Each wall is flat, endless, passes through zero and stands at right angles to its row. A trip goes straight from one point to another. Which walls does it cross, in order?
In the rows, 128 means zero.

Walls:
(1): [ 41  72 130]
(2): [152 120 195]
(3): [217 130 151]
(4): [126 196  85]
(5): [149 200  23]
(6): [113 148 239]
(7): [128 209  96]
(8): [140 149 111]
Trips:
[139 104 235] to [236 114 137] => 1, 8, 6, 5
[157 158 145] to [125 125 112] => 6, 2, 3, 1
[ 50  70 147] to [ 60 141 106] => 6, 4, 7, 5
[114 185  89] to [136 118  74] => none
[121 103  51] to [135  52  89] => 7, 4, 8, 5
[ 51 131 104] to [117 125  77] => 8

Walls:
(1): [ 66 107 118  80 102 146 166 135  93  91 165 171 170  48]
(2): [101 161  77  33 105 122 160 196 105  84  96 119 196 141]
(3): [128  82  42  58  44 110 142  73  92  97 121 138 177 144]
(4): [127  85  99 111 103  57  87 147 123  75 129 165 176  92]
(5): [148  77 145 114 110 145 144 146  84 139 140  85  71 161]
(6): [197 106 133 154 132 122 177 159 126  89  58 164 170  91]
(7): [118 152  77  63  67  72 139 114 118 116  96 124 141 141]
(8): [171  63 240 112 134 164 182  58 103 107  91 140  94  53]
(9): [130  73  96 117 152 166 136  89 104  95 182 118 100  90]
(10): [158 114 204  29 117 169 164 129 138 116 112  68 131 142]
Trips:
[122 136  50  84 120 134 139 173 106 147  99 146  56 148] to [ 78 124 104 122 150 120  97 173 113  44 177  99 141  76] => 1, 4, 5, 7
[ 78 205 139 101  94 112 125 136 136 121  92 123 112 126] to [162 137 175 114 104  73 142 144 133 161  88  65 105  72] => 1, 8, 6, 5, 2

Walls:
(1): [106 143 131 152 136 154 133 161 166 132  64 106 115 116 143 138 125 106
 156 151 145 181 133 138  89 134 177 119 124  98 163 146 115  89 166 160
 136 184 139 160  92 170 126 180 116 146 157 133]
(2): [117  62 139 125  80 145 136 179 100 180 128 128 118 105 127 136 120 128
  81 120 162 149 106  92 101 127 139  99 179 102 119 123 109  80 112 119
 144 115 165 122 110 168 105 130  85 148 157  87]
(3): [112 140 145 172 114 139 131 166 108 100 147 143 145 115 103 117 138 144
  91 126 121  93 141 147 135 128  74 155 147 100 157  83 169 140  91 114
 142 117 129 137 102 177 171 102 148  83 115  93]
(4): [156  88 111 160 168 123  91 164 151 157 132 118  98 130 137 145 110 145
 121 127 102 121 135 136 165 127 110 112 137 144 140 130 180 186 130 132
 153  95 117 147 155 129 102 117 160 129 128 131]
(5): [154  81 166 138 106  88 151 169 174 127  93  98 126 111 119 155  90 122
  51 120 129 153  98 114 175  76 117  98 100 140 154 168 164  84 115 119
 148 126 162 169 156 102  70  73 113 128 174 148]
(6): [183 103  94 116 162 162 147  61 107 150 116 113 137  87 174 119 164 149
 165  77 157 152  92  83 100 146 136 104 140  80 150 195 173 102 140  97
 163 124 158 159 100 121 132 147 106 112 151 111]
Trips:
[146 129 113 100 120 131 105 201 138 170  56 102 172 177 116 140 129 111
 136 124 161 132 140 144  94 158 160 111 158 116 138 101  63 153 125 124
 107 120 120 118 118  91 108 165 102 110 128 223] to [153 133  89 121 109 123 173 156 152 105 145 108 171 151 151  71 130 155
 141  59 104 119 125 134  98 155 122 118 101 122 168 105 123 121 155 125
 178 139 147 127  98 107 105 150 147 196 144  99] => 6
[134 111 123 133 164 147 137 134 106 128 109  90 117 131 118  92 183 152
 155 109  87 126 126 122 146 146  75 114 104 146 137 164 178 145 211 164
  92 105 119 121 107 117 108 127 115 108  68 132] to [118 128 100 120 152  71 147 132  53 125 155 141 137 163 106 135 165  92
 141 146 122 119 129 128 131 158  93 119 137 136  91 147 101 172 133  85
 110 129 132 137 121 108 197  69 171 106 117  97] => 3, 6, 4
[163 111 115 101 141 149 130 152 136 155 153 142 158 122 109 168 157 109
 110 186 148 136  56 118  89 113 124 120 117 142 138 150 139  56 127 128
 127 192 135 155 174 145 177 144  73 171 137 130] to [168 107 177 118 113  82  99 122 119 144  95 129  80 109 141 125 126 144
  82 133 108  75 133 124 127 130  56 127 126  84 104 185 155  77  64 165
 137 143 164 164 115 113 110  89 200 155 143 158] => 4, 3, 1
[132 128 127 101 157 124  83 158  77 110 153 131 151 132 123  67 143  94
 134 152 167 125 119 148 121 131  94 122 150 109 155 149 197 134 127 168
  92 122 136  57  79 142 102 137 107 150 160  66] to [124 107 113 115 133 120  78 130 143 181 130 149 119 109 117 132 118 132
 162  86  72 115 132 124 125 127 120 171 146 107 123 151  82 167 102 152
 139 102 148 126  89 102 115 129  82 105 172 116] => 4, 3
